Each wall is flat, endless, passes through zero and stands at right angles to its row. A trip goes straight from one point to another. List the walls that it crosses, first one first.
(in the rows, 128 means zero)

Walls:
(1): [ 65 101]
(2): [172 141]
(3): [125  69]
(4): [60 88]
(5): [ 82 128]
(6): [106 120]
Trips:
[161 180] to [147 115] => 3
[155  24] to [ 84 133] => 5, 3

Walls:
(1): [106 185 180 134 102 104 212 119 158]
(2): [138 191 118 124  66 135 163 105 103]
(3): [201 141  84 158 208 174 183  97 180]
(4): [126 144 154 161 166 126 118 164 165]
(5): [133  54 119  94 159 171 119 129 172]
(6): [158 135 120 118  97 130 143  60  89]
Trips:
[148 121 105  85 148 153 177 156 100] to [132 127 138 190 104 160 139 122 219] => 1, 6, 4, 2
[115 143 150  83 174 153 146  98 118] to [105 110 126  97  97  48  54 137 118] => 3, 1, 5, 6
[114  76  82 172 153  53  88 175 100] to [ 79 120  50 158 183 114 134 153 123] => 5, 3
[125 130  86 174 130 180  92 104 221] to [ 88 104 132 156 114 118  99 217 163] => 3
[122  42 118  86  70  55 128  74 159] to [111 133 181 127 119  28  83  87 181] => 1, 5, 4, 6
[112 174 129 196 121 175 173 118 108] to [138 114  90 172  83 157 146 114  65] => 4, 1, 3

Walls:
(1): [131 104 186 140 143  90 103 115  74 183 130 151 111 185  77 158 137  84]
(2): [162 131 212 137 148 174 126 169 116  83 133 122 152  82 166 199  79 136]
(3): [125 157  87 131 145 168 144 130  60 148 163 148 116 147  81 165 127 184]
(4): [ 66 102 126 168 147  89 135 134 128 128  84 106 172  52 124 162  79 129]
(5): [123 114  52  41 125 127  75 129 117 151 159  93 122 190 101 120 199 148]
(6): [203  70  58 134 115  94 117 140 170  74 159 104  93 109 120  73 135 164]
(7): [139 180 145 140  86 138 133 104 102 190 119 137 107 120 186 111 190  67]
(8): [147 155 107 127 130 125 138 117  35 152 120 148 135  76 134 100 146 137]
(9): [ 57 106 132  93  98 117  48  84 205  56 103 126 174  73 125 174 128 105]
Trips:
[150 139  96  68 138 137  79 115 143 162  63 121  45 137  59 134  65 134] to [100 116 102 120 146 101 122 158 107 106 167 110 179 125 150 124 117 190] => 4, 1, 8, 2
[175 132 169 138 167 147 100 163 159  81 128 108 170 136  18 151  75 157] to [187 140 127 125 156  98 102 138  83 150 147 116 190 165  48  96 113  82] => 9, 5, 4, 8, 2

Walls:
(1): [175 136 124 107  68 143 126 140 118 155  95 180 156 122  96 113  72 177
 105 141 120 123 152 143 172 182 144  81 129  79 118 150 124 153 110 162
  92  98 124 127 154 131  84 144 114  66  88 153]
(2): [110  96 117 167 167 125  93 123  66 144 133 149 102 142 102 116 153 154
 109 120 137 109 102  67 136 158 181 128 121 166 123 149  95  84 108  84
 133 133 135  76 116 119 152 145 130 106  96 124]
(3): [ 62 109 128 138 122 110 105  99 148 136  96  94 103 155 155 127 118 141
 130 109 124 162 164 137  64 125 106 135 105 132 115 148 114 117 146 156
 171 131 149 117 103 151 147 105 143 125 118 114]
(4): [149 145 138  95 111 159 148  92 128 159  96 147 136 137 116  78 129 119
 132 122 132  93 156 170 116 147 116 107 128 100 125  48 100 163 127  97
 150  97 152  17  59  97 133 150 149 120 153 108]
Trips:
[142 161 162 133  93  90 108 125 145 133  99 170 170  97  57 107 164 109
 123 118 182 171 105 120 167 137 124 151 192 166 127 106 113 119 128 126
 124 121 158  41 124 131 133  47 165 147 131 138] to [109 135 123 118 115 140 149  96  92 150 124 117 124 159 154 156 157 100
  84 142  89 176 124 129 143 124 139 105 186 116  96 142 105 109 125 101
  96 117 114 114  99 116 160 173 148 142  80  94] => 1, 3
[142 136 120 158 149 129 167 112 137 113 152 158 186 173 149 156 153 133
 144 108  75 113 128 155  43  85 120 120 146  88 122 177 150 112 134 116
  19 129 109 114 133 130  94 249 120 159  79  89] to [118 125 125  99 155 121 123 123 140  95  62 138 124  66 137  93 124 110
 137  92 130 135  73 173 182 115 143 107 107 115 109 144 139 170  86 100
 119 125 160 102 136  72 120 165  84 125  50 174] => 4, 2
[152 116 128 137 134 145  72 125 160 102 148 124 130 116 189 138 151 111
 122 175 103 141 137 113 126 131 102 156 114 173 132 146 121  94 161 177
 121  93 169 108 148 124 131 141 140 120 146 143] to [109 143 126 130 110 107  98 174 110 114 147 129  74 115 113 155 158  61
  95  95 107 122 112 156 154  97 165 110 114 167 154 187 182 151  78 125
 128  81 111 123  79 144 186 107  82 154 163 115] => 2, 3
[139 128 159 105 121 124 116 145 155 135  99  75 159 124 156 136  99 135
  90 135 109 118 155 168  66 131 118  92  90 109 135 160 172 180 156  73
 158 104  82 155 141 139  73 110 140 142 167 116] to [ 97 132 120  97 118  77 133 126 132 122 157 158 138 174 116  81 129  91
  92 139 160 109 200 134 139 144 179 112 172  96 128 128  98 130 107 111
 145 123 124 113 153 136 151 101  87 111 144 116] => 2, 3
[114 147 182 111 108 169 182 146  81  95 177 173  94 145 139 140 102 164
 109 121 185 139 154  50  77 154 115 108 115 138 110 156 126 140 121 159
  79 148 157 126 151  95 116 129 241 137 184 126] to [143 100 121 164 184 139  79 145 105 134 111 145 140 110 114 128 122 135
 152 127 142 102  88 104 150 118 125 141 137 100 119 151  89 143  84 197
 117 113 108 118 111 136 185 134 113 118 117 117] => none
[166 122 110 165  81 152 116  87 105 111 159  82 113 135 140 100 131 128
 111 150 113 119 161 158 145  83 116 170 144 158 145 182 134 108 117 135
 154 179 121 132 138 146 136 108 112 165 161 139] to [156 143 128 164 144 136 111 164 165 119  77 167 109  88  94 150  51 135
 120  88 135 120 150 189 150  91  93 119 125  83 136  98 123 112 110 132
  76 152 120 106 107 121 166 110 157 102 123  56] => 4, 1, 3
[120 166 132 107 128 121 117 131 137 139 154 144 116 119 115 127  99 172
  37 122 117  98 148 118  92  66 181 174 171 139 156 120 154 116 122 128
 128 128 178 106 137 109 175 181 122  94 143 153] to [150 111 150 112 122 119 149 129 147  69 141 168 102 122 113 102 134 136
 115 134 116 105 115 115 154 114 111 146 195 125 154 151 101 136  95 134
 137 103 107 139 109 167  50 106  75 123 137 121] => 4, 2

Walls:
(1): [157  97 141 111 117 146 121 164 157 134 128 164 120  84 131 156 102 172
  92 115 165 164 128  58 147 133 121 116 103 123 120 143 142 148 110 111
  99 138 185 146 151 151 112 109 104 127 170  71]
(2): [180 118 109 150 143 116 131 129 124 137 136  91 135 101 134 139 126 106
 166 120 109 155  93 185 165 125  96 133 138 101 158 122   7 118 127  75
 122 122 162 103 112  99 161 133 138 132 156 120]
(3): [118 136 130  79 152 123 165 161 138  96 151 130 136  90 115 114 120  84
  95  96 118 112 156 148 134  79 178 135 121  96 135 102 121 171  73 187
 166 111  99 141 120 149 145 125 153 102 144 209]
(4): [112 130 109 152 134  94 198 146  98 161 193 129 160 134  89 136 131 124
 118  92  86  99 115 122 134 126 143 104 138  95 181  80 121 124  82 191
 107  72  96 115 156  82 187 130 115 110 129 152]
(5): [ 88  97 167 169 101 172 117 121 129 149 110 126 128 103  97  61 152 153
 122 142 118 161 130 119 161  82  83 154 114 148 111 125 124  78 192 143
 141  92 141 122 124 127  99 127 136 160 165 118]
(6): [117 123  91 160 189 144 111 169 171 118 120 139 133 139 157 113  99 119
 150 124 145 198  56 142 101 172 134 101  71 127 131 141 132  96 121 149
 138 113 157  79 127 124 132 119 126  84  73 118]
(7): [100 126 152 102 117 119 131 122 103 146 151 135 154 126  84 134 174 130
  88 136 105 192 148  97 136 141 157 157 104 173  64 148 122 153 110 149
 117 105 107  80 125 114 153 104 145 145 164 119]
Trips:
[167 108 112 144 153 113 104 122  90 150 168 178  82 120 156 174 163 139
 102 123 122 132 143 187 110 108 188 130 164 157  89  89 119  91 124 176
 113 105 114  94 143 103  97  91  66 104 128 149] to [ 93  80 144 125 163 120 129 120 127 136 133 108 108 172 114  80 125 168
 124 138 141 148 129  98  96 104 139 131 151 147 133 140  74 120 175 142
 194 103  95  99 133 105 128 180 142  52 119  94] => 5, 3
[144 137 106 125 104 145  98 133 176 128 142 133 141 143 170 156  72  84
 122 134 105 133  80 131  99 159 115 138 122 132 136 187 128 152 155 100
 118 139 150 144 182 177 187 146 132 169 113  81] to [187 122 165 164 104 165 140  82 142 115  98 140 109 128 100 137 108 162
 105 104  98 175 131 137 175 114 116 177  79 121 153 138 113 128 145 123
  76 101 108 115 139 100 107 165 109  90 173 123] => 5, 7, 6
[ 97 100 116 135 134 115  87 146 172 183 131 167  88  91 139 160 129 171
 151 162 124 142 124  92 137 164 113 139 146 153  85  98 122 131 186 101
 169 110 114 118 144 127 155 158  54 133 130 149] to [129 171 164  84 139 157 142  93 198 173  97 122 109 143 132 105 144 155
  92 134 110 161 133 126 164 130 162 116 141 120 150 116  98  52 151  79
 139 163 119  95 146 148 161 133 102  68 121 122] => 2, 7

Walls:
(1): [ 64 156 147 137 138 148 140 137 131 143 145 162 158  85  79 134 104 125
 130 139 161 109 147  96 140 182  91 141 108 179 127 112 111 130 120 122
 128 139  93 183 125 151 124 115 137  99 140 112]
(2): [141 123 146 138 127  91 158 142 119 150  44  69 116 142 160 122 122 122
 122 165 151 152 120 107 140  87 144 141 171 145  97 170 145 142 130  91
 142 124 189 177  88  77 152 152  92 158 113 129]
(3): [140  82 117 106 105 141  83 130 114 103 161 106 153 130 185 151 156 133
  74 166 146 151 175  69 135 101 128 140 122 102  89 110 159 101 120 160
 118 124 105 165 169 110 107 143  33 164 141 118]
(4): [115 182 100 185 189 142  97 158  34 202 101 120 142 122 162 144 139 124
 145 159 131 139 119 162 145 170  92 128  82 109 153 116 113 142 115 166
 145 161  82 207 128  82 114 155  84 128  84 110]
(5): [141 133 101 141  42 170  98 118 156  96 158 164 165 170 127 145 101 139
 134 144 126 127 106  74 181 114 133 132 145 115 142 122 102 124 147 103
 145 171 144 126 118 121 122 140 104 172 141 140]
(6): [175  87 128 119 134 109 167 170 123 127 172  91 133 140 142 151 178 194
 123 105 131 106 119 140 169  92 160  77 132 119 137 138 157  99 171 131
 165 134 121 100  92  87 124 125 147 131 113 145]
(7): [ 98 174 135 140 133 126  55 128 192 180 113 138 123  81 107  89 148 126
 161 106 119  78 139  62 100 126 168  98 147 125 145 147 139 131 109 134
  92  80 136  76 113 128 116  85 111 133  98 136]
(8): [ 46  89  84  72 101 115 166 147 136 135  97 144  69  80  95 158  63  90
  38 156 161 134 144 169 143 109  99 122 114  87  73 158 147 134 173 136
  89 134 118 159 136  92 117 145 180 135 124 155]
(9): [ 98 117 161  69 157 139 134 105 125 105 123 118 101  87 163 142 122 125
  82  88 104  69 134  79  98  90 166 115 140 126 118 102 127 175 103  76
 112 172 104  63  91 108 102 170 115 157 129 152]
(10): [ 90 152  91 130 179 114 124 113 121 109 122 104 154 129 174 108 108 208
 163 133 116 113 103 173 175 140 163  87 181 125  90  87 174 162 184 123
 127 133  83  67 118 173 137 128 112 156  63 138]
Trips:
[100 109 111 139 174 116  67 125  98 153 148 117 103  48 107 120 147 141
 107 139  68 176 196 126 153 105 188 117 115 134 101 161 105 190  77 180
 142  73 135 101 196 161 163 111 178 156 131  68] to [201 170 150 149 165  94 102 128 153 127 127 116 133 136 123 131  94 103
 163 146 137 152 148 154  83 100 106 135 159 135 127  63 148 139  83 166
  98  98 102 161 156 124 171 133 139 158 119  65] => 8, 10, 2
[122 110 118 159  92  80 106 112 120  91 122 117 110  93 163 146 106 155
 214 120 132 123  99 147 157 124 102 104 152 100 110 148  89 162  99 169
  89 168  94 132 150 122 132 114 143 154  88 139] to [159 110 146 132 147  84  47 169 142 110  64 132 142 125 162  76 154 135
 159 176 136  77 127 118  91 144 162 108 125 124  98 132  83 114 123  78
 124 182  66 116 154 144 116 120 119 115  98 228] => 8, 9, 2, 3, 5
[134  70 125 139 135  90 135 119 110  95 172  57 165 118 111 123  64 117
  87 176 171 214 103 172 161 161  80 132 148 196  88 197 130 191 161 162
  94 109 100 202 104 162 115 162 106 121 163 114] to [ 51  70 147 134 129  84 115  91 136  86 138 122 154 131 128 170 135  69
 153  87 187 114 207  86 168 134 152 136  85  92  78 128  68 140 124 123
 108 148  93 118 117 155 181  94 117 146  79 198] => 4, 5, 9, 2, 7

Walls:
(1): [ 77 156 107 112  96 101 149  98 120 153  93 137 107 144 125 149  88 141
 125 183 153  92 137 123 130 116  92 101 124 159 133 112 125 141  56 146
 189 142 102 111  80  60 105 156  73 105 149 162]
(2): [139 107 154  69  88 124 131 109 186 113 105  91 148 141 134  87 130 174
 183  90 122 123  69  98  94 125  96 100 126 149 145 167  77 119 112  97
 101  90 143 208 158 164 190  92 185  88  98 134]
(3): [158 122 117 140 145 100 101 191 160  86  76 162 196 103  53 182  76 137
 109 136 222 143 133 120 160 101 160 113  85 150 106 135 114 178 128 120
 139 137 190 147 161  82  87 144  60 123  75 109]
(4): [138 141 156 149  98  99 140  72 100 133 120 180  94 104 144 107 176 132
 103 127 142  97  69  66 115 136  76  62 183 114  73 147 139 159 156 117
 137 113  97 114 121 122 160 196  32 110 199 138]
(5): [115 151 106 136 141 171 142  88 107 154 120 164 151 175 140 106 126 115
 182  71 123 194 147 103 129 210  72 108 108 130 121 177 134 136 130 156
 158  74 144 100 211 129 136 101 121 160 175  97]
(6): [ 93 106 111  78 151 120 107 148  84 146 164  98  91 149 128 148 123 126
 133 168 128  69 184 105 145  95 112 146  82 176 157 103  46 115 107 166
 162 147  64 119 126 200 104 125 113 105 143 164]
(7): [164  99 120 120 154 184 121 117 161 113  79 148 162 128 145 171 125  49
 133 124 136 143 108 146 162 103  96 140 145 107 109 140 156  85  99 116
 173 128 178 145  76 176 145 249 170 174 102 103]
(8): [133 168 117 184  45 106 147 195 153 127 150  83 106  83  46 133 148  87
 115  68 123  93  94  24 138 143 129  97 119 172 159 132 102 144 102 185
 213 136  99  96 115 164 169 126 142 120 157 137]
(9): [119 117  50 101 125 148 175  83 145 137  74 214 105 126 124 128 146 195
 106 117 136 116 120  96 135 108 137 150 188  79 126  99 104 139 131 134
  85 139  81 102 100 122 116 130  63  63 169  98]
(10): [211 112 164 113 160  89 147 137 154 189 142 148 124 158 190 150 125  92
 188 149  71 112 143 122 140  89  99 127 133 201 129 153 167 112 114 172
  92 155 100 129 141 158 152 194 148 155  74 124]
(11): [ 58 120 158 124 126 160 119 108  83 106 149  65 131 119 191 144 139  74
 115 142 117  85  99  64 172  93 180  92  83 144  88  61  80 144 177 147
 106 164 152 144 156 104 220 117 103 140 127 176]
(12): [175 127 169 153 129 132 104 157  97  98 150 144 170  93  92 109 125  99
 129  99 125  89 171 163 117 115 127 137 133 156 116 123  88  79 119 218
 154  84 178 138 142 111 141 152 105 144 107  75]
Trips:
[207 157 164  66 134 107  71 107 122 129  95  80 135 122 162  94 110 102
 137 162 102  59  70 114 139 178 128 190 139 147 101 187  69 138 103 119
 125 113 103  92  59 158 182  96 196 156 163  96] to [102 209 140 125  86  97 158 114 100 140 153 140 109 187 140 169 134 134
 128 160  50 109 107 155  95 118  68 142 152  90 187 118  78 130 133 171
 191  96 168 142 140 209 109 120 160 147 108  46] => 11, 4, 5, 1
[ 94 119 134 160 177 150 132 109 122 160 123  97  56 118 108 147  66  84
  46 158 115 164 128 136 117  96  99 133 127  98 101 118 139 151  85 133
  76  87 121 140  80 181 146 165 171  90 179 160] to [191 131 103 115  85 149 130  90 144  96  80 156 125 120 124 106 111  95
 190 117  75 131 133 133 170 210  97 159  81 123  97  74 151  94 188  56
 120 107 109  76 141 165 157 155 159 125 105  78] => 11, 1, 10, 6, 5, 2, 4
[147 140 169 126 125 136 144 141 148 110 110  72 104 126 129  91 169 181
 137 147 127  87 102  92 129 196 146 149 132 133 140 140 107 162 107 166
 185  98 206  93 163 126 148 193 120 143 167 177] to [153  35 158 126 135  95  77 103 123 102  80 100 143 134 186 140 123  81
 146 145 100 167 145 122 104 145 159 106 149  35  97  95 170  97 130 110
 176 155 181 139 110  82 118 172 138 125 111  62] => 7, 3, 1, 8, 2, 5, 10, 4
